Rows are points. Each copy is the shape, with its points in the same order, stretched, turned, moved and blurred by noise. Say if it was mirrored as well.
In the rows, 128 means zero.

Shape (6 x 2):
[[157 131]
 [ 66  91]
 [153 136]
 [121 202]
 [109 142]
 [ 68 134]]
Copy 1 (6 x 2):
[[105 101]
 [102 195]
 [112 105]
 [185 105]
 [132 136]
 [136 179]]
Copy 1 is: only turned
Copy 2, 6 rows:
[[105  99]
 [202 119]
 [113 107]
 [ 73 186]
 [128 141]
 [173 155]]
Copy 2 is: mirrored
Copy 3:
[[141 136]
 [ 71 159]
 [134 129]
 [115  75]
 [101 120]
 [ 77 125]]
Copy 3 is: mirrored

Shape:
[[ 85 155 133]
 [103  85 119]
 [126  88 160]
 [197 103 179]
 [110 134 103]
 [139 134  99]
 [156 164 109]
 [164  93  80]
 [125 123 102]]
Copy 1 (9 x 3):
[[124  93  85]
 [ 83  98 139]
 [ 66 142 119]
 [ 99 216 138]
 [134  97 134]
 [150 122 149]
 [175 140 142]
 [144 136 198]
 [131 114 144]]
Copy 1 is: only turned
Copy 2 (9 x 3):
[[164  75 136]
 [ 95 103 197]
 [119 165 186]
 [ 90 240 125]
 [107  72 138]
 [ 83  95 117]
 [ 98 107  77]
 [ 22 117 142]
 [ 89  91 140]]
Copy 2 is: mirrored
Copy 3, 9 rows:
[[169 163 141]
 [113 154 104]
 [141 123  77]
 [137  57  64]
 [127 145 136]
 [113 122 137]
 [128 103 144]
 [ 69 103 118]
 [114 138 128]]
Copy 3 is: mirrored
Copy 4 (9 x 3):
[[ 91  85  98]
 [ 85 111 161]
 [133  93 162]
 [189 147 133]
 [ 81 134 115]
 [104 163 108]
 [121 175  80]
 [ 96 201 142]
 [ 89 143 123]]
Copy 4 is: mirrored

Shape (6 x 3):
[[130 128  76]
 [105 168 226]
 [117 127 126]
 [116 151  89]
 [130 128 145]
 [152 151 114]]
Copy 1:
[[ 88 158 154]
 [137  21  72]
 [109 125 115]
 [ 69 124 138]
 [134 114 121]
 [108 117 167]]
Copy 1 is: only turned
Copy 2:
[[ 93 128 114]
 [201  30 147]
 [143 116 116]
 [104  90 115]
 [146 114 134]
 [106 106 146]]
Copy 2 is: only turned
Copy 3, 6 rows:
[[ 69 102 118]
 [238 158  81]
 [117 133 109]
 [ 91 119  95]
 [132 132 128]
 [110  89 133]]
Copy 3 is: only turned
Copy 4, 6 rows:
[[ 60 135 100]
 [193 108 188]
 [109 116 119]
 [ 64 138 126]
 [130 120 118]
 [ 98 161 112]]
Copy 4 is: only turned

Shape, 8 rows:
[[129  87 109 182]
 [103 120 108 165]
 [144  59  78 136]
 [151 142 129 107]
 [186 144  97 118]
 [122  96 117  34]
 [137 121 137 114]
 [125 114  89 102]]
Copy 1, 8 rows:
[[ 72 124  96 126]
 [108 132  99 153]
 [ 66 175  85  99]
 [140 151 154 113]
 [151 147 134  79]
 [116 228 156 123]
 [114 152 154 124]
 [122 182 111 126]]
Copy 1 is: only turned
Copy 2, 8 rows:
[[142 146 196  60]
 [113 140 201 114]
 [149 185 127  65]
 [163 121 126 151]
 [211 151 125 153]
 [124 138  32 140]
 [157 115 128 127]
 [130 160 115 143]]
Copy 2 is: mirrored
Copy 3:
[[138 147  92 143]
 [133 116 119 165]
 [ 85 183 126 114]
 [142 136 179 138]
 [140 187 184 164]
 [ 63 131 219  70]
 [139 128 161 120]
 [ 89 147 175 138]]
Copy 3 is: only turned

Shape, 11 rows:
[[113 139 164 126 151  93]
 [135 121 136 125 144 113]
 [123 125 161  82 107 143]
 [ 83 145 186 142 152 127]
 [141 127 148  81 146 187]
 [ 80 145 172  98 123  92]
 [175 155  70 193 116 113]
 [116 147 141 103 142  99]
 [159 142 198  76 114 154]
 [193  68  88 191 110 182]
 [138 123 152 137 155  99]]
Copy 1 (11 x 6):
[[129  96 120 124 101  85]
 [142 120 128 139 129 100]
 [ 96 151 150 126 136  56]
 [ 80  86 103 108 108 100]
 [ 99 135 168  99 191  86]
 [103 119 109 110  75  60]
 [174 160 155 166 106 190]
 [135 122 130 115 100  82]
 [ 79 124 196 120 146  43]
 [140 180 147 205 213 172]
 [144  98 127 141 123  95]]
Copy 1 is: mirrored
Copy 2:
[[112 129 193 129 112 136]
 [121 130 158 122 132 132]
 [124  70 140 107  86 139]
 [160 112 206 145  84 134]
 [157  87 112  68  85 132]
 [116  89 214 128  94 161]
 [125 202 108 171 161 149]
 [110 124 180 113 112 163]
 [103  63 122  87  51 102]
 [178 145  47 169 168  76]
 [112 139 170 128 134 118]]
Copy 2 is: only turned

Shape, 12 rows:
[[127 178 109 134 162 135]
 [179 169  92  70 134 100]
 [171 173 130 140 124 118]
 [ 87 189 179 148  81 186]
 [123 118 183  77  86 151]
 [137 146 179 135  79 152]
 [ 84  93 133 137  99 115]
 [164 102  99 121 159 187]
 [170 180 152 106 145 128]
 [112 191 146  82 160 109]
 [129 136 106 149 121 102]
 [170  94  87 140  74 106]]
Copy 1, 12 rows:
[[186 163  92 118 127  87]
 [229 116  63 162 167  90]
 [169 136  74  93 164 119]
 [130 213 129  82  92 192]
 [136 121 172 149 118 175]
 [120 147 128  94 138 180]
 [ 95 113 140 139  85 123]
 [127 141 137 170 182  76]
 [194 141 111 113 162 123]
 [226 148 125 133  95 113]
 [140 118  86 118 128  99]
 [115  87  58 141 176 115]]
Copy 1 is: mirrored
Copy 2 (12 x 6):
[[118 126  93 192 104 136]
 [169 174  85 186 150 158]
 [176 112 107 174 127 136]
 [126  86 203 136 111 159]
 [125 131 176  85 149 162]
 [159  95 174 121 134 143]
 [108 160 166 121 113  90]
 [ 68  99  95 187 179 120]
 [161 109  93 154 125 166]
 [136 156 100 139  86 175]
 [144 149 119 174 112 100]
 [165 154 141 176 170  81]]
Copy 2 is: mirrored
Copy 3 (12 x 6):
[[134 111 140 151 114 110]
 [112 164 163 120 120  62]
 [ 87 143 150 144  99 107]
 [ 93 135 109 187 162 172]
 [119 187 142 122 151 169]
 [ 89 160 131 144 125 165]
 [130 134 110  82 120 169]
 [176 186 106 143  93 120]
 [104 147 178 154 115 114]
 [123 110 184 138 153 118]
 [116 121 125 111  99 118]
 [ 98 183  95  80  81 105]]
Copy 3 is: only turned
Copy 4, 12 rows:
[[119  88 142  67 161 131]
 [ 17  62 139 123 156  77]
 [122 103 109 101 150  84]
 [139 184  67  78 118 111]
 [ 42 146  58 152 139 133]
 [118 163  64 133 127 105]
 [118 195 134 166 129 146]
 [112  51 126 137 122 176]
 [ 88  71  94  87 178 106]
 [ 50  97 129  64 200 124]
 [129 145 153 135 130 114]
 [109 147 130 203  86  88]]
Copy 4 is: mirrored

Shape, 14 rows:
[[229 127 105 146 198 209 115 127]
 [122 157 118 159 189 123 132 111]
 [140 161 108 128 147 106 206 142]
 [130 137 108  95 138 115 125 139]
 [115 112 171 155 176 183 131 112]
 [113 154 196 114 187 166 127  56]
 [125 144  98 144 171 145 128 133]
 [156 155 122 101 199 144 168 113]
 [158  91 193 108  72  89 145 108]
 [180 149 117 189  43 140 120 140]
 [153 167 124 110 161 122 112 117]
 [127 162 178 178  93 153 111 151]
 [125 132 144 114 170 124 153 148]
 [138 156  86 108 116 124 174 132]]
Copy 1 (14 x 8):
[[126 232 112  37 117 164  48 149]
 [187 181 144 121 126 126 107 146]
 [154 218 146 120 199 125 112 113]
 [134 150 134 112 122 128 107  99]
 [139 175  78 131 124 154  94 192]
 [150 160  97 158 123 157  40 189]
 [173 167 126 106 113 145 111 135]
 [156 221 131 108 152 135  56 118]
 [ 29 134 161 177 167 150 109 170]
 [114 122 149  81 179 173 153 177]
 [143 156 141 104 121 123  78 121]
 [144 101  97 114 164 143 144 210]
 [140 178 119 135 147 112 109 131]
 [146 175 140 112 166 150 107  92]]
Copy 1 is: mirrored
Copy 2, 14 rows:
[[185 164  69 115 149  63 133 121]
 [123 150  64 103 143 143 110 148]
 [125  93  50 161  80 156  84 174]
 [122 117  96 112  93 139 102 120]
 [122 166 113 138 196 127 121 134]
 [134 201 107 137 172 183 140 128]
 [127 136  83  91 139 118  99 143]
 [150 146  62 146 103 151  90 141]
 [ 85  89 107 187  86 148 162  96]
 [119  64  97 120 113  67 187 163]
 [145 133  80  99 104 149 130 123]
 [132  88 125 123 168 123 176 157]
 [124 116  88 139 122 150  96 123]
 [121  95  74 139  72 124  93 167]]
Copy 2 is: only turned
Copy 3:
[[100 202 134 120 152 155  82 180]
 [102  94 105 180 152 135 124 188]
 [186 129 110 135 185 108 122 159]
 [136  92 108  92 145 126 127 138]
 [ 84 160  94 200 153 145  87 133]
 [ 47 145  80 221 196 173 132 124]
 [123 119  96 140 141 142 124 184]
 [104 152  89 125 188 149 106 181]
 [135 140 172 111 177  57 117  46]
 [189 138 210 141 109 119 182  93]
 [106 108 131 134 153 149 134 157]
 [155 103 170 206 106 180 127  88]
 [127 125 100 139 171 128  74 148]
 [181 132 105  95 155 129 167 137]]
Copy 3 is: only turned

Shape:
[[119 182 134 135 107 152 123 138 139]
 [ 93 107 107 100 154 161  79 161 181]
 [176 173 117 167 111  98 130 129 128]
 [151 122  69 107 191 124 144 133 165]
 [134  81 118  99 162 197  91 166 122]
 [160 148 146 155  97 129 144 105 155]
 [111 130 149 180 149 167 143 185 128]
 [149 162 139 112 132  84 134  87 114]
 [ 95  84  95 125 158 183  60 116 117]
 [116 103 129 130 136 153 108  87 119]
 [161 140 155 144 154 110  95  87 132]
 [129 139  91  96 189 180  94 114 165]]
Copy 1 (12 x 9):
[[123 111  96 139 140 144 130  89 125]
 [158 166 155 101 172 171  91 115  62]
 [104 107  54 123 119 131 162 137 163]
 [207 165 129  85 160 150 147 135 138]
 [129 141 176 100 155 217 160  99  83]
 [121 110  93 133  77 140 144 134 135]
 [135  84 133 175 149 178 202 103  94]
 [120 159  98 134 118 135  99 148 165]
 [ 98 172 209 109 170 153 108 108  65]
 [104 159 183 130 117 137 109 129  97]
 [114 188 107 142 109 140 131 152 118]
 [188 199 151  88 161 153 131  85  97]]
Copy 1 is: only turned
Copy 2, 12 rows:
[[ 91 114 132 123 119 124 115 110  74]
 [165 101 247  98  80 113 131  96 155]
 [107 124  93 162 188 162 143  80  58]
 [132 101 213 143 120 188 200  99 167]
 [201 119 205  65  85 116 173 158 159]
 [110 138 123 171 161 160 106 139  91]
 [152 119 159  34 146 176 105  96 126]
 [ 83 151  90 196 140 129 159  98 115]
 [212 147 189 106  37 129 149 108 131]
 [163 162 142 146  74 142 129 128 137]
 [126 197 132 168 150 134 151 103 105]
 [131 152 231 131  60 140 185 133 136]]
Copy 2 is: mirrored
Copy 3, 12 rows:
[[ 97 158 125 123 133  76 147 186 116]
 [ 94 125  40 138 125 125  78 121  52]
 [100 127 132 148 149 101 176 156 190]
 [136  69  74 154 142 162 134 160 100]
 [140 163  46 103 146 180  73 162 106]
 [130 130 111 127 124  87 185 127 154]
 [ 74 154 131  89 165 162 158 145  89]
 [163 137 158 146 150  84 134 148 169]
 [149 205  59 160 126 167  96 153  79]
 [175 171 104 141 131 128 136 134 107]
 [148 159 113 152 190  89 154 121 135]
 [153 131  42 153 161 124 127 194  61]]
Copy 3 is: only turned

Shape, 13 rows:
[[130  59 115 151 119 131  71  92 109]
 [142  93  57 135 180 178 139 135 147]
 [168 116 131 113 144 165 111  93 141]
 [123 172 138 141  88 157 144 186 118]
 [ 94 199 167 128  90  91 125 153 136]
 [187 111  26  93 155 165 157 139 106]
 [ 95 137 116 125 178 143 132  85 121]
 [142 121 123 173 163 167  93 140  89]
 [143 116  94  66 159 164 155 163 151]
 [ 69 158 160 174  90 152  71 147 111]
 [111 111 154 177 153 108 118 135 119]
 [143 101 102  41 181 155 140 121 106]
 [117 106 144 130 106 152 153 111 106]]
Copy 1, 13 rows:
[[ 80 147  98 104 125  64 107 125 174]
 [143 157 124  39 134 109  81 147 206]
 [115 134 117  76 158 100 148 134 157]
 [157 147 118 105 113 156 165 102  92]
 [143  82 140 146 109 147 162 107  58]
 [142 151  86  55 181 158  87 132 219]
 [126  88 117  80 112  98 109 163 158]
 [129 175  98  78 127  95 111 156 140]
 [124 141 143  71 138 170 124 146 183]
 [101 140 113  91  70  99 132 103  77]
 [145 129 135 140 106  83 135 162 124]
 [ 91 124 114  81 147 164 119 175 206]
 [128 120 101 122 113 101 175 126 150]]
Copy 1 is: only turned
Copy 2, 13 rows:
[[143 116  98 207  80 108 177 118 132]
 [121 128 141  89  99 149 171 136 207]
 [133 117 102 143 149 132 171  73 135]
 [112 220 158  89 112 123  99  99 121]
 [142 193 123 121 171  95  57 158  65]
 [187 159 156  70 102 137 220 104 215]
 [155  76 152 132 190 158 130 155 129]
 [111 106 190 167 118 108 139  79 175]
 [120 179 124  48 130 128 172 130 133]
 [ 86 177 148 199 129 139  85 141 103]
 [118  96 152 142 119  72  74 129 117]
 [151 125 149  82 159 130 202 118 114]
 [157 129 138 115 112 145 130  92 103]]
Copy 2 is: mirrored
Copy 3 (13 x 9):
[[162 184  90 140 133 174  96 128  95]
 [ 38 208 115 145 102 120 170 148 117]
 [121 167 149 144 127 152 150 165 147]
 [109  89 126 143  65  51 117 130 163]
 [153  30 134  87 104  94 138  96 168]
 [ 63 213 145 173 118  88 205 126  98]
 [ 99 108  97 133 161 147 171 146 117]
 [ 87 144 114 197 115 120 101 108 146]
 [ 44 156 161 101  89 105 170 165  86]
 [161  57  64 150  67 116  61 107 149]
 [104 120 115 112 151 118 105 107 142]
 [ 71 149 157 128 142 144 166 167  48]
 [136 144  99 135 141 103 118 183 109]]
Copy 3 is: only turned

Shape, 16 rows:
[[141  87 106 140 164 106 147 154 132 141  94]
 [ 98 131 130 186 178 106 147 139 142 138 105]
 [150 123 130  81 135  53 121 111 110 139 167]
 [164 123 132 172 144  87 140 108 122 130 152]
 [ 82  94 182 125  83 168 160  95 181 132 127]
 [148 111 118 142 152 111 135  93  72 164 158]
 [143 163  95 136 108 105 139 162 135 143 143]
 [192 131 130 156 127 100 103 135 108 124 107]
 [167  96  93 157 135  69  97 131 138 176 161]
 [175 127 117 158 180 154 160 122 139 157 124]
 [ 88  87 198 110  93 183 137 138 134 110 157]
 [ 77 131 163 108 105 195  86 128 163 127 114]
 [108 104 134 106 113 158 116  86 154  78 157]
 [ 79  83 150 122 100 175 132 135 146  93 171]
 [106 113 198 104 129 179 113 135 178 107 171]
 [163 118 106 127 139  95 139 136 135 145 123]]
Copy 1 (16 x 11):
[[168 132 180 104 185 116 139  89 123 180 114]
 [204 107 167 160 128 126  78  71 118 155 121]
 [110 147 160 163 168 173 154 166 167 136 152]
 [158 100 120 175 157 147 159  71 158 117 136]
 [202  86  77  33 101 135  42 137 160  73  62]
 [103 132 142 148 177 180 124  81 178  83 162]
 [149 145 126 166 146  82 131 125  91 122 121]
 [125 120 114 126 139 142 210  90 109 149 144]
 [185 166 156 161 204 133 184  96 142  96 149]
 [149 100 160 107 173  85 133  52 169 108 133]
 [115  55 104  48 107 147  44 159 141  61  40]
 [159 103 114  30  86 121  46 184  91  59 111]
 [159  74  98  89 154 141  92 173 125  73 134]
 [150  62 108  84 149 128  47 162 113  60  64]
 [139  45 137  65 108 113  61 177 148  47  64]
 [154 143 150 126 176 114 161 109 135 148 135]]
Copy 1 is: only turned
Copy 2, 16 rows:
[[114 114 156 123 156  79 122 121 106  87 104]
 [151 141 126 153 133  35  78  80  89  87 131]
 [122  93 112 149 177 187 204 169 125 104 163]
 [106 152  90 130 174  99 129 125 133  92 163]
 [160 158 122 129  90 146  28  99 141 103  99]
 [138 127  77 133 151 125 185 106 157 129 125]
 [ 99 145 139 164 177 112 132 115 110 139 188]
 [ 84 144 128  87 132  95 146 106 133 120 177]
 [ 35  99 109 172 164 112 151 136 152  80 159]
 [106 169 139 147 119  41 125 127 158  95 120]
 [136 168  93  93  55 175  83 108 110 157 103]
 [142 137 124 120  10 123  63  83 131 137 132]
 [143 112 102 116 107 147  67 169 124 138 136]
 [124 142  88 115 100 165  64 124 101 162 101]
 [112 167  92 124  17 138  78 149 126 111 129]
 [ 88 120 151 138 163 110 143 145 132 105 143]]
Copy 2 is: only turned

Shape (17 x 12):
[[128 133   7 150 114 113 191 118 120 148 148 113]
 [ 33 132 141 140 147 143 133  88 113 119 142 138]
 [ 79 127 142  81 152 111 123  83 205 103 151 130]
 [130 130 138  29 157  95 137 155 192 116 139 139]
 [126 164 148 155 122 169 123 145 101 132 201 113]
 [131 150 152 153 115 154 154 170 145 127 136 104]
 [128 209 134 132 123 127 128 167 125 103 123 157]
 [125 244 133 163 135 136 163 149 107 116 126 104]
 [107 140 153 121 118 115 118 166 127 125 119 125]
 [117 127  75 161 209 101 122 170 145 120 125 124]
 [111 167 104 165 131 131 123 168 111 106 124 112]
 [107 139 152 124 126 149 131 167 108 220 139 232]
 [ 16 150 145 168 127  88 136 141 151 112 145 129]
 [107 145 145 127 128  91 152 157 111 105 135 119]
 [125 141 149 159 151 104 144 146 148 108 135 133]
 [121 138 149 165 147  99 132 153 164 109 126 167]
 [124 132 116 153 125  93 119 138 122 156 133 108]]
Copy 1 (17 x 12):
[[154 135 188 113  61 157 105 105 143 124 121 206]
 [138 169 153  97 142 155 148 165  75  72 121 134]
 [ 81  83  79  74 165 143 111 180 118 114 115 151]
 [ 71  54  36  54 124  98 120 178 159 172 133 144]
 [159 135 171 165 132 100 144 145 140  89  81 140]
 [152  93 139 117 121 118 149  96 141 110 101 120]
 [141  94 144 120 143 104 169 174 176 131 166 134]
 [158  99 184 115 129 101 127 158 187  98 172 115]
 [131 107 120 106 139  94 157 138 124 139 149 133]
 [201 181 110  53 117 131 143 125 150 166 120 157]
 [189 134 160 112 127 118 157 141 130 135 140 134]
 [102 166 100 135 103  86 205 117 146  82 114 180]
 [129 144 172  65 171 128 161 140  82  97 111 157]
 [116 120 149  92 130 106 137 139 124 143 146 122]
 [132 134 132  97 151 133 138 113 139 131 119 129]
 [126 141 123  95 160 142 167 116 139 134 122 138]
 [136 141 142 121 130  96 116 114 124 129 149 165]]
Copy 1 is: mirrored
Copy 2 (17 x 12):
[[ 95 158 131 212 141  55  76 104 128 148  88  88]
 [102 112 173 100 121  72 151 111  47 121 148  84]
 [144  24 141  60 135  58 107 129  76 100 111  85]
 [182  64 104  77 130  94  68 172 124 113 121 116]
 [ 64 135 145 126  90 112  85  90  75 126 135 155]
 [116 115 128 151 113 126 104 104 110 117 143 169]
 [104 124 156 136  78 134 103 157 125  65 138 165]
 [ 68 119 191 177  77 122  75 111 125  61 183 150]
 [146 137 119 123 107 135 127 123 116 106 138 142]
 [131 166 142 121 121  72 150 158 211 148 103 155]
 [105 170 139 141  98 101 129 122 145  93 136 161]
 [123 147 163 157 124 216 116 166  82 187  87 142]
 [147 102 199  94  79  69 170 100  81 102 138 103]
 [133 129 128 133  83  98 122 122 116 108 152 116]
 [118  95 139 125  90 107 135 130 136 119 121 136]
 [132  90 142 124  84 119 159 153 142 124  95 150]
 [123 141 126 151 109 131 120  95 144 128 105 117]]
Copy 2 is: only turned
Copy 3 (17 x 12):
[[166 107 107  66 201 136  49 184  33 100 128  98]
 [ 98 135  75 174 150 164 203 160  67 124 111 110]
 [127 120  38 204  99 130 154 122 117 193 133  75]
 [137 129  60 186  40  48 104 103 159 148 123  78]
 [130 109 167 121 201 104 179 132 149 111 137 106]
 [189 171 122 124 166  86 134 122 174 129 129 113]
 [173 140 160 158 125  67 144 198 134 175 107 124]
 [172 150 183 186 199  71 113 197 118 158  80 121]
 [156 157 108 172 105  98 141 138 146 120 141 138]
 [120 159  57 146 166 144  91 204 164 101 116 121]
 [172 140 120 145 162 127 123 190 134 123 109 149]
 [ 74 169 124  64 146  16 204 167  99 110 203  89]
 [178 165  56 240 152 140 197 191 105 108 127 105]
 [165 149 137 192 106 121 131 143 130  92 107 118]
 [160 171 122 164 144 130 138 156 161 133 127 101]
 [167 182 111 153 131 125 158 176 164 155 145  97]
 [130 143 116 162 165 134 101 151 121 111 175 133]]
Copy 3 is: only turned
